Each row is a point. To make a cloud, some directions were put in groups of two or more. Within a group, all points are equally far from the middle, so they leave a hole (a ring in 2 directions, a hollow ball in 3). The other directions are filled evenly. Then the cloud was stretched, turned, moved and blurred a little. How many holes are there, and how many directions does each take, smallest first?
In the rows, 128 means zero.

Cloud, 13 rows:
[[131 158]
 [177 126]
 [155 146]
 [152 149]
 [176 102]
 [167 138]
 [180 120]
 [ 75 137]
 [ 74 144]
 [ 75 151]
 [ 87 120]
 [146  95]
 [ 95 114]]
Holes: 1 (2)

Cloud, 22 rows:
[[ 58 130 113]
 [140 103 104]
 [107 150 103]
 [110 100 109]
 [107 176 110]
 [ 77  76 164]
 [ 67 171 127]
 [152 139 117]
 [130 156  91]
 [ 99 133 138]
 [138 158  71]
 [153 116 166]
 [ 93 149  85]
 [ 78 129  77]
 [122 164 171]
 [148 185 105]
 [ 89  96 124]
 [149 129 105]
 [110 101 160]
 [199 147 133]
 [144 181 143]
 [138  86 142]]
Holes: 0

Cloud (50 x 6):
[[111 167 138 153 162 138]
 [172 154 129 137 175  75]
 [147 127 164 123 109 165]
 [162 190 176  74 133 109]
 [132 182 159 119 122 114]
 [140 134 177 108 159 175]
 [135 119 122 134  92 171]
 [154 167 136 113 207 131]
 [165 104 102  97 107  88]
 [181 110 154 173 149 133]
 [155 126  98 131  48 121]
 [123 158 161 145 155 105]
 [119 103  98 107 162  90]
 [201 135 145 122 139 139]
 [186 124 145 169 164 124]
 [181 121 107 121 165 148]
 [137 132  99 201 116 104]
 [178 177 144 106 158  92]
 [145 123 102 159  89 152]
 [133  94 143 181 130 147]
 [155 102 164 142 179 178]
 [181 125 158 156 138 160]
 [141 146 103 174 118 151]
 [182 144  80 117  93  65]
 [150 173 149  89 191 124]
 [147 148  70 138 111 115]
 [199 118 128 111 114  95]
 [139  90  89 123 116  80]
 [138 138 173 113 115 134]
 [156 142 150  90 139  43]
 [165 113  83 157 173 104]
 [165 110 151 102 165 144]
 [180 186 158 124 129 143]
 [187 151 124 122 170 131]
 [151 159  78 117 134  67]
 [113 149  88  98 143  71]
 [140 148  74 137 146  56]
 [181 153 149 127  73 171]
 [134 104 114 165  94 141]
 [130 153  69 147 133 105]
 [143 171 178  92 112 115]
 [143 162 161 144 185 106]
 [134 109  93 141  95 154]
 [168 176  80  89 102  96]
 [ 99 118  92 124 119  87]
 [158 113  82 117  71 103]
 [190 117 140  98 128 128]
 [138 119 104 134  86 164]
 [147 143 168 103 162  89]
 [127 185 143 109  85  96]]
Holes: 2 (2, 2)

Cloud:
[[181 115 187 117 133 162 134  71]
 [120 153 103  95  60  82 155  93]
 [145 123 114 172 116 165 171 206]
 [186 137 117 149 152 113 126  86]
 [155 134  77  94 134  68 129 131]
 [ 99 144  92 141 152 129 172 196]
 [120 124 111 115  99 194 142 142]
 [ 88 168 130  88 140  87 114 198]
 [134 140 207 123 144 165 145 131]
 [161 177 105 114 123  73 164 118]
 [134 162  79  94 133  86 141 177]
 [112  94 165 134 161 172 116 204]
 [ 98 120 115  91  94 150 147 175]
 [175 143 127  88 157  67 121 105]
 [150 106 181 143  98 125 108 105]
 [185  97 142 128 107  98 134 160]
 [126 155 157 105 131  99  87 165]
 [ 91 146 114  91 185 139 139 168]
 [133 126 162 147 169 104 119 102]
 [ 93  91 123 121 177 121 113 101]
 [121 165 109 163 150 112 145 175]
 [135 171  84 139  95 169 151 102]
 [115 180 101  72 130 100 147 161]
 [ 97 144 175  86 104  98 110 112]
 [193  97 155 107 132 108 137 101]
 [182 150 113 148 120 100 176  97]
 [108 124  99 166 127 146 181  98]
 [124 165  64 130 126 151 159 123]
 [166 101 197 137 149 149 107 118]
 [158  92 133 152 128 191 150  78]
 [161 132 189 155 129 129 152  92]
 [147 138 167  88 115 106 101 173]
 [131 147 113 175 142 112 161 172]
 [182 135  92 126 127  90 157  82]
 [124 129 181 159 142 221 146 119]
 [121  86 134  97 143 159 147 157]
 [109 143 158 120 141 149 183 137]
 [ 93 120 130  92 120 120 101 206]
 [128  89 112 134 188 167 119 139]
 [ 98 126 112  84 173 141 149 110]
 [118 176 144 115 138 175 115  98]
 [ 97 101 108 157 156 190 161 185]
 [ 99 117 100  64 143  71 108 127]
 [126 140 195 103 104 119 108 100]
 [121 132 143  67 168  69 107 102]
 [185 141 122 164 158 148 148 145]
 [ 86 152 110 147 120 163 115 207]
 [ 98 111 100 161 158 113 144 205]
 [ 97 181 126  91  83 142 169 160]
 [141 147 181 106 108 104 108 177]
 [119 189 127 128  97 132 154  52]
 [124 153 147 119 163 134 170 179]
 [192 124 109 129 152  88 130 122]
 [137 139 152 143  95 188 190  79]
 [140 195 140  87 138 118 128 123]
 [115 141 107  69 126  80 141  63]
 [108  70 121 169 125 160 141 155]
 [106  93 113 147 138  87 151 184]
 [ 58 131 117 130 130 145 107 128]
 [152 188 161 106 108 131 124  76]
 [145 124 193 113 171 116 127 135]
 [144 165 132  68 158  75 129 127]
 [105 115 148  80 112 123 125 196]
 [ 88 102 153 126 129 139 165 136]
 [180  92 113 141 142 132 138 169]
 [106  94  94 163 134  97 153 158]
 [ 58 117 107 104 164 103 132 152]
 [ 84 105  90 115 144  74  97 160]
 [ 85 171 124 159  98 185 145 182]
 [173 177 110 118 133 109 159  80]
 [153 165 150 142 177 143 136 121]
 [168  93 170 161 110 118 127 101]
 [ 71 118 113 130 109 160 118 204]
 [116 124 101 105 176 100 136 213]
 [167  89 145  97 141 121 130 162]
 [116 150 120 135 141 157  94 172]
 [ 79 170  99 147 131 157 129 192]
 [168 143 163 102 149 166 166 117]]
Holes: 2 (2, 6)

Cloud, 101 rows:
[[159 140  92  64  90 126 123  81 116]
 [139  94 120 169 197 124  94 112 116]
 [114 191 108  81 102 130 174 110 111]
 [105 170 172 177 113 107 138 172 151]
 [158  77 125 147 186 110 161 100  98]
 [ 86 130  69 129 112 122 128 123 155]
 [128 168 136 117 144 116  79  81 167]
 [153 157 144  97 112 137  93  92  66]
 [ 95 145 118 165  89 146 102 151 107]
 [ 94 158 101 163 108 131 124 168 187]
 [155  99 166 104 109 128 121 132  66]
 [ 95 139 113 112 167 127 124  70 124]
 [108 132 159  98  86 162 149 172  79]
 [ 97 182 128 179 103 149  89 148 114]
 [185  95 117 136 119 150  75 106 102]
 [113 169 136 170 103 141 114 116 186]
 [107 174 147 182 180  64 163 165 181]
 [149 142 122 138  78 155 122 135 112]
 [146 110 116 133  89 147 148 161  95]
 [111 103  92 177 200  90 150 175 131]
 [123 165 136  68  85 113 170  97 111]
 [134 115 175 150 142 102 142 128 196]
 [133 107 100 188 192 108 151 167 159]
 [136 143 101 127 147 177 131 100 167]
 [114 118  60  97 124  60 132 162 140]
 [ 76 156  95  78 109 131 144 113  89]
 [133 114  54 153 161 108 141 167 106]
 [ 88 146 153 154 159  88 110 182 129]
 [159 123  73  80 130 101 175 121 109]
 [ 96 111 100 133 132  98 119 125  54]
 [106 202 107 157 141 123 118 114  87]
 [150 126 104 174 181 137 130 149 186]
 [122 104 144 112 111 152  89 162  74]
 [ 89 175 108 163 148 172 124 105  82]
 [142 124 174 122 104 169 123 120 153]
 [112 175 102 153 186 111 167  91 115]
 [100 147  70 137 116 133 147 102 145]
 [141  88  94  56  79 166 108 103 105]
 [ 98 124 100 136 192 112 150  74 117]
 [106 109  55 121 157 156 132 152  85]
 [ 85 162  94 145 107 167 121 112  93]
 [ 93 137  67 107 136 148 131 164 145]
 [133 185  86 166 152 106 112 106 106]
 [114  52  94 163 156 115 124 198 139]
 [108 192 130 115 101 115  89 137  94]
 [ 99 114  96 150  98 120  74 133  93]
 [151 106  97 111 151 116 179 159  73]
 [107 165  57 157 156 142  85 120 151]
 [136  92 164  77 110  96 143  93 102]
 [123  89  60 164 150 150  94 166 103]
 [121 172 108 141 176 118 175 109 186]
 [ 79 128 113  86 132 122 139 107 141]
 [160 122 136 178 189  90 144 143 133]
 [156 165 132 107 120 167  88  73 101]
 [143 110 183 137 184 111 117 152 159]
 [ 98 150  91 144 177 122  88 121  92]
 [ 98 139 102 155  98 147 119 113  73]
 [158 121 113  84 104  69 142 139 168]
 [127 164 112 165 182 156  90  80 124]
 [129 142  73 170 166 146  70  96 128]
 [132 146  96 132 146  92 161  71  86]
 [114 170  93 164 167  93 154 141 201]
 [140 126 125 113 171  81 205 155 118]
 [164 135  91 120 184  93 112  89 165]
 [158 129 138 157 121  97 107 141  71]
 [120 134  68 142 138 128 165 128 159]
 [134 138  75 123 128 145  99 195 110]
 [124 103 102 144 112 106 155 204 144]
 [137 172 122  99  79 147 116 164 136]
 [131 162 157  82 103 135 136  67 125]
 [135 104 123 126 189 137 102 189 149]
 [133 138  80  47 100 132 149 126 102]
 [125 155  94  71 100 100 180  86  86]
 [127 102 149  85  98 138 142 183 119]
 [126 103 136  99 172  98 133 172 180]
 [ 93 122  93  87 111 183 125 147 126]
 [153  82 105  86 133  96 150 189 125]
 [120 115  99 166 191 140 166 149 165]
 [163  67 106  75 107 104 127 159 157]
 [143 167 110 162 120 164 114 131 179]
 [116  96 106 100 103 140  76 108  64]
 [142 147 151 128  89 120 107 134  69]
 [157  97 133 134 182  64 178 112 134]
 [ 99 103 154 172 137 117 174 166 100]
 [116  95 111 160 180 172 109 165 130]
 [119 143 150 144  87 144 147 122  72]
 [149 150 126  79  98 102 114  86 148]
 [ 99 102 132 159 162  77 179 187 120]
 [138 158 129  71  83 171 110 106  68]
 [112 173 129 104 173  80 171 137  81]
 [113 103 157 181 142  91 156 130 142]
 [135 123  69 154 178  77 167 142 132]
 [134  69 152 163 136 121  87 133 152]
 [ 92 124 138 110  91 100 149 143  74]
 [ 88 113 129 163 147 153 162 176 179]
 [117  83  86 127 120 167 114 134 166]
 [179 156 123 124 131 163  81 124 111]
 [114 134  78  79 136 167  99  92 100]
 [ 90 105 127 118 114 110 142 134  43]
 [125  97 160 178 139 103 158 127 117]
 [136 139 151  87  97 111 108 156 170]]
Holes: 2 (3, 4)
